Each row of a before or after table is a point. The points were changed in one or more steps. Then noise was added and the rows were shuffled. The steps act on how far a point lies along the listed directions, d1 being the first. Name the steps. A step turns or swaps two directions, mirrors them in a line or flattens them onto one, adds a multiple of one to another, or multiplies one. Angles are multiples of 10 degrees, from the lower direction toward the higher: turns from -170 to 170, lines from 10 to 170 but not 90. Use the fewest steps. Two steps may share a direction if one is a turn and the other turns, adds or multiplies; they go together, in the order done. Otherwise the lowest direction goes first.
(in the rows, 128 means zero)

Directions:
(1): [ 76 122]
(2): [122 180]
Before, 9 rows:
[[ 83 136]
 [ 89 111]
 [ 68 194]
 [139 199]
 [ 81 120]
 [141 131]
 [130 189]
 [ 98 143]
 [145 137]]
After (9 x 2):
[[ 62 100]
 [124 173]
 [128 117]
 [110 176]
 [125 110]
 [105 159]
 [138 171]
 [ 50 173]
 [ 70 114]]
Steps: swap d1 and d2

Directions:
(1): [175  67 102 130  89 134]
(2): [ 90  79 169  77 131 135]
(3): [ 72 107 105 162 105  79]
(4): [ 95 111  99 156 146 198]
(5): [108 162  93  81  74 145]
(6): [131 117  71  90 182 104]
Before (8 x 6):
[[114 126 113 117  92 136]
 [158 117 145 117 156 124]
 [149 146 129 152 155 155]
 [126 172 123 109 139 114]
 [169 115 151 155 155 123]
 [106 123 107  41 151 132]
 [ 68 115  58 163 123 135]
 [ 90 154 137 177 168 141]]
After:
[[ 16  92  22 237  92  30]
 [111 110 121 152 103 112]
 [145 105 117  64 184 175]
 [196 177 141 119 155 172]
 [180 142 147 103 139 152]
 [141 157 146 101 154 118]
 [ 77 177 114 178 135 113]
 [184 135 152  79 154 169]]
Steps: add 0.3 times d6 to d1; turn d2 and d4 by 40 degrees; multiply d3 by 3; multiply d5 by 0

Directions:
(1): [138 107  77 147 202  98 151 135 183 139  90]
(2): [142 142  82 144 108 156  79 155  87 169  60]
(3): [145 201 147 131 134 174 147  87 173 182 127]
(4): [154 155 163 111 107 117 196 185 126 103  72]
Before, 11 rows:
[[ 84  63  95 148 173 106 122 125 138  73 162]
 [ 95 122 134 132 186  76 204  99 224  87 141]
 [159 155 143 133  17 175  71 151  24 149 106]
 [127 202 113 149  92 188 110 132 118 169 116]
 [111 130 107 128 168 111 120  61 178 134 188]
 [117 120 171 105 101 118  97 101 102 104 174]
 [103 104 120 116 194  81 147  79 186 105 173]
 [102  78 128 130 126 121 111 122  99  82 202]
 [132 108 120 117 117 146  70 131  87 121 137]
 [118  92 102 103 142  76  85 110 129 118 150]
 [176 186 126 116 100 174 153 161 123 203  22]]
After:
[[135  81 131 115 182 100 129 113 151  80 173]
 [107  81  64 146 132  97 120 184 104  84 105]
 [119 236 158 127  37 205 109  94 101 180  92]
 [107 175 139 117  99 158  88  84 110 146 150]
 [141 124 115 131 187 102 117 104 170 155 124]
 [122 124 117 144 186 142 145  96 157 130 184]
 [152  42  75 148 197  43 183 155 167  85 114]
 [115 115 146  92 139 101 103  85 151 123 182]
 [111 127  97 123 112 132  71  94  97 129 157]
 [143  92 125 109  83 114 145 196  79 122  49]
 [ 87 146 153 133 134 160 127  79 139 113 197]]
Steps: multiply d1 by -1; add -1 times d4 to d2; turn d2 and d3 by -120 degrees

Directions:
(1): [127 222 158 151 146 113  99 152 108 107 179 192 172 157 175 128 121 133]
(2): [119 108 155 129  90 103  67 159 113 124 115  95 138 125 166 137 245 126]
(3): [ 82  80 152 145 128 173 166 145  90 136 226 137  90 115 149 106 141  87]
(4): [ 84 132 150 178 139 192  61 124 161 122  88 139 134  50 138  92 103 122]
(5): [107  83 101 169 128 188 132 178 151 135 112 116 180 201 158 185 108 143]
(6): [116 139  66 196 131  96  94  82  98 131 124  85 111 182 143  79 116  74]
Before (14 x 18):
[[145  81 142  66  98  99 195 124 129 128 150 104  90 116 105 150 185 149]
 [154 115 127 112  91 114 136  84 154 126 139 124  98  72  81  99 119 128]
 [136 192  91 158 172 135 132 138 144 126 161 176 149 154 128 117  51 123]
 [170 184 145  83 130  97 150 124 116 113 129 155 155 147 107 135 133 143]
 [153  96 152 115 152 173 130 128 155 132  79 128 131  88 109 143  84 167]
 [135 198 128 119 136  94  86  88 123 121 106 136 120 109 109  86 134 120]
 [127 127 162  82 130 180 135 159 173 142  99 160 145  85  92 164  92 178]
 [141 182 146 118 150  98  90  97 143 123 100 136 114  52 115  86 116 113]
 [102  94 134 143 145 180 166 104 123 138 143 127  72  88 106  95  78 114]
 [109  75 178 111 134 177 127 137 164 110 118 133 114  75 124 136 148 148]
 [164  98 161  52 106  78 140 114 156 117 106 104  76  41  89 116 137 136]
 [104  91 103 178 135 171 107 110 134 139  71  99 122 102 133 102  88  97]
 [142 105 129  97 107 102 139 134 141 138 115 115 133 160 122 162 153 133]
 [139 105 138 108 134 153 177  89 110 144 142 124  76  83  94  86  70  95]]
After (14 x 18):
[[142 144 124 140  88  82 103  70 118 119 168 121  84  80 106  62 154  94]
 [137 144 161 129  96  80  72 103  75 127 126  94  93  96 153  68 204  81]
 [ 79  31 117 140 104 185 123 135 130 160 121  70  86 108 108 117 149 104]
 [109  74 120 155 128 141  93  96 156 113  76  80 104 115 123 107 147 115]
 [117 183 175  88 140 124 131  98 107 121 177 170  85  54 103  74 138 113]
 [106  48 135 175 133 176 106 122 102 140 133  81  96 118 152 102 144 104]
 [ 81 125 139 206 129 166  65 154  98 122 130 128 153 127 199 106 144  87]
 [144 118  93 119 132 112 163 105 142 143 125 124 128 183 105 147  74 118]
 [153 132 112 109 122  35 127  48 112 119 140  88  35  66  91  40 105  71]
 [116 152 182 107 141 108 110  99 108 127 173 142  70   7 122  55 153  85]
 [106 103 164 113 124 166 120 207 136 132 185 153 138 102 156 151 195 135]
 [174 146  64 108 121  47 171  52 135 126  94  85  94 164  83 114 107 130]
 [154 123 144  66 128 124 195 109 113 128 149 137 108 111  74 120 122 126]
 [105 130 150 167 100 111  54 125 101 121 112  89 103 112 168  93 215 110]]
Steps: turn d1 and d6 by -90 degrees; add -0.7 times d4 to d2; turn d2 and d3 by -140 degrees; multiply d5 by 1.6
